Every row gives one point. To make a cloud, some directions were put in groups of two or more. Within a group, all points are equally far from the middle, so they leave a hole (a ring in 2 directions, a hollow ball in 3). The other directions are filled evenly. Then the cloud was stretched, turned, moved and blurred a little. How many holes are there, and how many directions does each take, smallest first?

Cloud (20 x 3)
[[ 6.0  2.8 -1.2]
 [ 0.0  5.6 -1.4]
 [-1.2 -2.5 -2.7]
 [-4.5  3.3 -3.0]
 [-5.3 -4.9 -2.7]
 [-3.7 -3.4  2.6]
 [ 5.3  5.3  0.8]
 [ 1.6 -3.1 -4.3]
 [ 3.1  2.4  0.4]
 [ 0.5 -2.6  4.6]
 [-1.1 -0.6 -1.4]
 [-1.9  4.1 -1.2]
 [ 6.1  3.9  2.9]
 [-1.2 -3.1  2.2]
 [-0.1  7.0  7.6]
 [ 4.4  0.2  3.9]
 [-5.4  7.4 -1.8]
 [-2.2  3.5  0.9]
 [ 2.5  5.5 -2.4]
 [-3.0  6.2  2.8]]
Holes: 0

Cloud (50 x 6)
[[ 0.4  3.7 -3.4  2.8 -4.3  0.6]
 [-2.1 -5.9 -4.8  1.5 -2.7 -3.8]
 [ 0.1 -0.1  5.7  1.4 -1.7 -6.9]
 [ 2.5 -5.7  4.7 -5.4  1.0  1.3]
 [ 1.9 -5.1  1.7 -5.1 -6.8 -3.2]
 [-5.9 -3.1  2.4 -1.8 -7.6  0.4]
 [-0.6  1.3  6.8  2.1  0.7 -1.3]
 [ 2.4  1.8 -4.8  1.7 -3.9 -2.7]
 [-2.6 -3.8  1.2 -6.3  1.0 -6.9]
 [-2.4 -7.0  2.2  0.3 -5.6 -4.9]
 [-4.2 -4.8 -1.5  2.8 -4.7 -5.1]
 [-3.9 -4.0  1.2 -6.1 -5.6 -5.4]
 [ 5.1 -0.4  3.0 -5.4  2.9 -2.6]
 [-3.8  2.6 -4.3  1.9 -2.6 -5.8]
 [ 2.9  1.8  0.0 -3.6  4.8 -4.5]
 [-3.6 -4.4 -0.4  3.5 -1.1 -6.1]
 [-4.3 -1.4  0.4  3.2 -4.4 -6.8]
 [ 3.0  0.8  6.6 -3.7  1.5 -3.6]
 [ 2.0  0.8 -0.9 -5.8  0.9  4.1]
 [ 3.7 -5.7  0.0 -6.2  2.6 -1.8]
 [ 3.9 -5.0 -1.6  2.3  2.8  0.2]
 [ 1.4 -6.8  5.9 -3.1 -0.3  1.3]
 [ 1.7  2.4 -0.8 -0.3  5.9 -1.6]
 [ 2.5  1.2  4.8 -5.1 -0.8  3.1]
 [ 5.1 -3.8  2.3 -5.8 -2.6 -4.1]
 [ 1.0  2.1  4.8  0.0 -4.9  3.1]
 [-5.9 -3.5  0.7  1.0 -7.3  0.9]
 [-2.7 -5.2 -2.5 -0.9  5.0  1.4]
 [-2.4 -3.2 -3.7  2.1 -4.9  3.4]
 [ 1.5  2.5  2.9 -4.4 -7.0  0.6]
 [ 4.5 -0.8 -1.5 -1.9  5.1  0.7]
 [-4.5 -2.3 -5.7 -2.9 -1.5  2.7]
 [-3.2 -6.5  5.4  0.8  0.0 -2.4]
 [-1.1 -3.1 -0.6 -6.7  0.7  4.2]
 [-1.5 -7.0 -1.8  2.8 -3.9 -3.8]
 [ 0.9 -4.6 -2.5 -2.2  4.4  3.0]
 [-4.6  4.3  0.8  3.7 -3.0  0.7]
 [-4.2 -2.5  3.0 -6.2  3.7 -1.1]
 [-2.6 -0.5  6.9  1.6  1.0 -2.9]
 [ 0.0 -5.9  0.2 -6.2  4.0  0.7]
 [-6.4 -0.2 -2.8 -6.9 -3.0 -1.4]
 [ 1.0 -5.1 -4.5  2.0 -4.2 -2.3]
 [ 2.0 -1.0  0.3 -6.6 -6.9 -0.5]
 [ 0.8  3.9 -2.7  0.4  1.4  3.2]
 [ 0.3  3.5 -1.2  3.4 -3.4  2.7]
 [-5.3 -3.5 -3.3  2.3 -6.1  0.0]
 [ 4.3 -0.4 -0.8  3.2  3.2 -2.2]
 [ 3.5 -5.6 -2.4 -4.2  3.4 -1.8]
 [-3.8  0.5 -3.5  2.6 -2.1 -6.9]
 [-1.9 -3.9  3.7 -5.0 -3.7  4.1]]
Holes: 3 (2, 2, 2)
